Rows are points. Two turns around zero, p and q, are shown by what they do to some points. Where does a point land after both, in the order given? Backwards means that the second turn is done in reverse. Each puzzle has new turns, and all numbers are rounded.

Turn p:
[43 18] => [18 43]
[-9  4] => [-9 -3]
[ 12 -14] => [18 -2]
[-49   3] => [-37 -32]
[  3 -10] => [ 9 -5]
Turn q:
[ 1 44] => [-29  33]
[2 2] => [0 3]
[ 19 -34] => [ 37 -12]
[-23 -12] => [ -9 -24]
Where do these land?
q, then p: [-12 -29] => [ 28 -13]
p, then q: [29 -2] => [ 3 29]
p, then q: [-17  31] => [-32 -15]

Turn p:
[11  6] => [12 -3]
[ 3 11] => [9 6]
[-12 -60] => [-48 -38]
[ 7 15] => [15  7]
[-9 28] => [11 27]
Turn q:
[ -3 -29] => [ 11 -27]
[-22  -5] => [-17 -15]
[26 33] => [ 8 41]
Where do these land?
p, then q backwards: [-7  9] => [ 6 10]
q, then p: [-29 -26] => [-34 -19]
p, then q: [35 17] => [38  9]

Turn p:
[-3 51 15] => [17 50  0]
[  6 -22 -28] => [-16 -26 -20]
[18 -7 25] => [ 27 -10  14]
[-20 -23 -12] => [-28 -16   6]
Turn q:
[ 1  3 24] => [ 11 -18  11]
[ 11 -27 -35] => [ -2  26 -37]
[ 25  30 -13] => [11 32 24]
[-37  -6  24] => [-20 -39   3]
Where do these land?
p, then q: [-41 -11   9] => [-13 -39  15]
p, then q: [ 26   0 -62] => [-38  42 -36]
q, then p: [10 -7  5] => [  7  -6 -10]
q, then p: [-15  20  16] => [ 3 -8 28]
q, then p backwards: [19 15 30] => [ 14 -10  34]
p, then q: [  1 -18   2] => [  4 -11 -14]

Turn p:
[-17  11 -22 -24] => [-15   7 -23 -26]
[-21 -25  19  15] => [-18 -17  32   5]
[33 33 16 -9] => [47 16 -7 -4]
[13  1 30 23] => [21  1 29 17]
[-18  25 -45  13] => [-30  41 -23   1]
[ 23 -33   2 -41] => [ 14 -49 -25  -7]
[-14 -12   1  23] => [-19   1  18  14]
Turn q:
[ -8  21  45 -14] => [ -2   9  43 -28]
[  2 -32 -40 -18] => [-15   0 -52   1]
[ -1 -14  37  10] => [-15 -25  27  -9]
[ -7  33 -16  19] => [23 21  9 27]
[ -7 -15 -46   8] => [ -5   6 -39  29]
[22  8 20 -5] => [ 16 -12  12 -20]
Where do these land?
p, then q: [  1  16 -27 -19] => [  9  26 -24   5]
q, then p: [-14  35 -36 -18] => [ 21  47 -19   1]
p, then q: [ 29 -18   7  -7] => [  2 -30 -17   8]
q, then p: [49 10 36  6] => [ 30 -53  -7   6]
p, then q backwards: [-8 -5 10 45] => [-34  16  11  26]
q, then p: [-26 -14  -4  -8] => [-20  16   8 -15]
q, then p: [-31 -24  14   1] => [-26   3  26 -19]

Turn p:
[ 33  17  -6 -25] => [ 24  -6 -37  -9]
[ 12  32  -8 -17] => [ 10   6 -35  11]
[ 6 15 -3 -8] => [  5   3 -16   5]
[ 45  -2 -18 -14] => [ 24 -31 -27 -16]
[-44 -27  27   8] => [-26  29  43 -10]
[-29 -15  24  41] => [-8 11 53 17]
[-23 -19 -16  15] => [-29 -12  19   2]
Turn q:
[ 55  -9 -25  53] => [ -3 -17 -32  73]
[-10  22  28   1] => [11 20 29 -2]
[-24 -14   3  -1] => [-16 -10  13 -16]
[ -6   1 -27  -7] => [-15   5 -22  -9]
[ -5   4 -18  -5] => [-10   7 -14  -7]
[  3   7  55 -23] => [ 43   2  38 -16]
[-15 -12 -15 -18] => [-11  -7 -11 -25]
Where do these land?
p, then q: [  3  13 -27 -38] => [-28   5 -34 -18]
q, then p: [ -8 -21  10  22] => [-4  8 31 -8]
q, then p: [ -6  15  17 -13] => [ 20  12 -13  -2]
q, then p backwards: [  0 -24 -23 -21] => [ 16  -9 -26 -23]
q, then p: [-33  38  20  25] => [16 48  5 31]
p, then q: [ 45 -21   2  25] => [ 33 -44  -5   9]

Turn p:
[ 28   4 -14 -25   3   9] => [ 24  11  -6 -17   5 -26]
[ 41 -22  13   7  -7  16] => [ 35 -32  10 -20  -1  -4]
[ 24  19  25 -11 -28  26] => [ 18   7  18 -43 -23   7]
[-52  -5 -17  -9   6  -6] => [-51  10 -12  14  12  -5]
[-22   1 -29   0  16 -31] => [-17  13 -25  37   8  -9]
[-17  -1  20   3  12 -14] => [-14   0  20  20  -3   5]
[-2 -6 -3 41 31  1] => [  9 -13   1  26  31  29]
[  0   9   4  -6 -32  -1] => [ -5   3  -7 -17 -28   3]
Turn q:
[  8   2  16 -16 -12  20] => [ 15  22   7 -13 -13   2]
[-17  17  16   0 -13  18] => [  0  10   8   2 -28  19]
[ -5   2 -13  14  15  10] => [-4 -3 -6 11 14 18]
[ 9  4 22 15 -9 22] => [ 18  20  12  18 -11   8]
[  2   6   6 -23   8  17] => [ -2  20   6 -21   1  10]
[-13 -42 -20 -12  -1 -20] => [ 12 -42  -2 -24  17 -11]
[  7  -2 -50  12 -11   7] => [ 10 -12 -48   5  14   9]
[  7  13  23   9  22 -76] => [-51 -18  23  21   4 -56]
Where do these land?
q, then p: [ 19   7  10  10 -22  -8] => [ 12   0 -17  12 -21  12]
p, then q: [  2  -8 -34 -16   4   8] => [-26 -13 -15  -9  19  -8]
p, then q: [ -3  -3   1 -28   4 -18] => [-15 -15   0  13 -15 -18]
q, then p: [-29  20   3   5 -35  42] => [  9  -4 -19 -59 -10  14]
p, then q: [ 26 -10  16  26  34   9] => [17 24 27 16 32 -7]
q, then p: [ -9  35  22  21  -7 -25] => [-27 -13 -11   7 -24  35]
p, then q: [ 18 -27  -7  -7  38  12] => [-14  -3  24   8  38 -22]
p, then q backwards: [-24 -13 -12 -12 -16 -20] => [ -2  28  -9   4  -7 -28]

Turn p:
[-30  -7  22  -1  17 -18] => [  8  14  30  -7 -13 -26]
[-42 -16  17 -11  25  19] => [-20  31  41  -9 -16  -3]
[ 17  36  12  12 -33   7] => [ 35  -9 -16  24  -2  29]
[ 13  32 -21  20 -12   3] => [ 17  10 -35  18  13  11]
[ 29 -52 -44  30 -16  -4] => [-49 -32 -51   8 -10 -22]
[12 32  6  2 10 -9] => [26  5  0  9 25  1]
[-36  -5  29 -27   8 -10] => [ 12  12  42 -25 -19  -7]
[ -2 -14  29 -14  23   9] => [-11  -5  41   0   5  -2]
[ 39  -7 -50 -13 -21   3] => [-19 -26 -51 -19  19  18]
Turn q:
[ 19  16  10   8 -17  35] => [ 32  26   4 -22  -2 -10]
[-23  -1 -19 -29   5  28] => [-16  41  -8  17   4  15]
[ 28  20  -8  39  19 -29] => [ 37 -49  -6   0   5  12]
[  9 -23 -26   9  16 -29] => [-16 -34  -8  -3  -2  31]
[-36  38   0  -5 -32 -10] => [ 10  12   4  41 -35 -27]
[ 20 -15  -1 -14  31  -2] => [-12  -8 -19 -13  30  12]
[-49 -44  26   2   0 -19] => [-53 -11  45  14   4 -12]
[ 32  10  18  -9 -21  25] => [ 19  21 -12 -33  -2 -22]
Where do these land?
p, then q: [ 34   0 -15 -15 -21  17] => [-15  27   9  -8  10  34]
q, then p backwards: [ 27 -14  24  33  17 -38] => [ 44 -21  17 -30  -5 -28]
p, then q backwards: [ 29 -38  32  26 -15  34] => [-44 -12 -19  10   6 -52]
p, then q: [-28  22 -31 -19 -23 -34] => [  1  12 -61  -6 -19   3]
q, then p backwards: [-20   1  -8 -33  36   9] => [ 17  15 -23  22  23  30]
p, then q backwards: [-11  15   7  15  27 -23] => [-8 23 30 -2 -2 18]
p, then q: [-28  17  15  -7  -1 -23] => [ 11  -9 -27 -16  -4 -26]
q, then p: [  7 -19 -41 -14  -7  24] => [ 1 26 -9 -4  0 47]
p, then q: [-10  15  17  15 -14  35] => [ 35  16  24 -11  -7  -3]

Turn p:
[ 38 -41 -24  15 -11  21  16 -33] => [-16  35  30  29 -48 -11  11   2]
[ 25  14  26 -29 -14 -14 -35  18] => [ 26 -52 -10  -6 -19  19  -1   7]
[-17 -33 -26 -18  36 -20  23  -5] => [-24  31 -41   3  -4  -7  20 -31]
[-28  18  -4 -14 -24  15 -46  22] => [-21 -39  11 -26  19  38  -4  14]
[ 5  0 34 22  0 -9 -9 20] => [37 -6  2 15 17 15  4 10]
[-22  25 -11  12 -29  16  26 -19] => [-22   0  33  -8  23 -35 -12   5]
[ -6  28  31 -26  15 -32  -2 -37] => [ 21 -27 -17  -3   1 -19 -34 -46]
[ 33 -17 -32   4   6  31 -10  35] => [ -9  22  -3 -12 -32  23  21  45]
[ -4 -17 -19  26  25 -34  14  23] => [ -3  28 -41  28  18   0  10  13]
[-22  -9   3 -27 -12  -8  32 -13] => [-14  -8   1  -6   8 -31  22 -31]
[ -2  31  22  34   7  36 -10 -11] => [ 25  16  36 -16  16   9 -35  12]
Turn q:
[ 29 -10 -30  33 -41  -8   5 -46] => [-40 -14 -41  52 -15  18  -3 -10]
[ 12 -34  23 -14 -32  -8  23  23] => [ -1 -16  26  -5   3  48 -24 -17]
[-3  3 40  6 36 29  9 16] => [ 44  30  26  -9 -17   3  14   5]
[-14  -4  24 -22  34  15  -6 -14] => [ 41  -2   6 -10   6 -10  29  -8]
[-8 35 -3 -3 -5 -4  6 14] => [-10  17  -2 -21  -6 -20 -16  -7]
[ 34  -3 -46  37 -15 -54 -13 -27] => [-54 -38 -17  53 -14 -22 -16  17]
[ -1  -2  -2 -30  19  35  -1  35] => [ 15   9   9 -49  -1  15  17  20]
[ 12  19 -12  -1 -15 -23 -18 -28] => [-11 -22 -30  14  -5 -23 -14  -8]
[-31  12 -29  -2   9 -12  17   1] => [-31  12   9  -9  19 -24  15  -9]
[-31 -15  34  -2  10  31 -23  25] => [ 46  26  11 -14  30  15  -1  17]
Where do these land?
p, then q: [ 36  -3  14  26  -3 -23  12   9] => [-21   3  10  18 -28   5 -26  24]
q, then p: [14 -2 24 23 -4 19 23 -9] => [  4  -4  37   1   0 -13 -18  19]
q, then p: [-49  -9 -24 -14  11  -8 -13 -34] => [  0  43 -43   8   5 -22  -8 -21]
q, then p: [ 36 -18  -9  24 -13  14   7   2] => [-12   4  35  -9  18   9  13  25]
p, then q: [ 35 -10  10   1 -12 -17   8   2] => [-21  -1   7  21 -12  18 -23   4]
p, then q backwards: [ 52   1  17   8 -28  10 -16  -6] => [ 43 -14  27  14  30 -13  -5  11]
p, then q: [-60  19 -12 -10 -18 -10 -13   6] => [ 21  -3  21  -2  34 -14  50   7]
p, then q backwards: [-58 -17 -10 -19  13   2 -25  23] => [-22 -27 -32 -31 -37  23  19  -5]
q, then p: [-52  17   2 -11  32  -7 -39   3] => [ 25   1 -68   7 -13 -12  -9  -1]
q, then p: [ 32 -12  37 -17 -13  -3  12   7] => [  5 -10  41   5 -32  17   7  -4]
p, then q: [ 14  34 -51 -11  36  22  44  -4] => [-26 -23  -9 -47  26 -46 -37  -9]
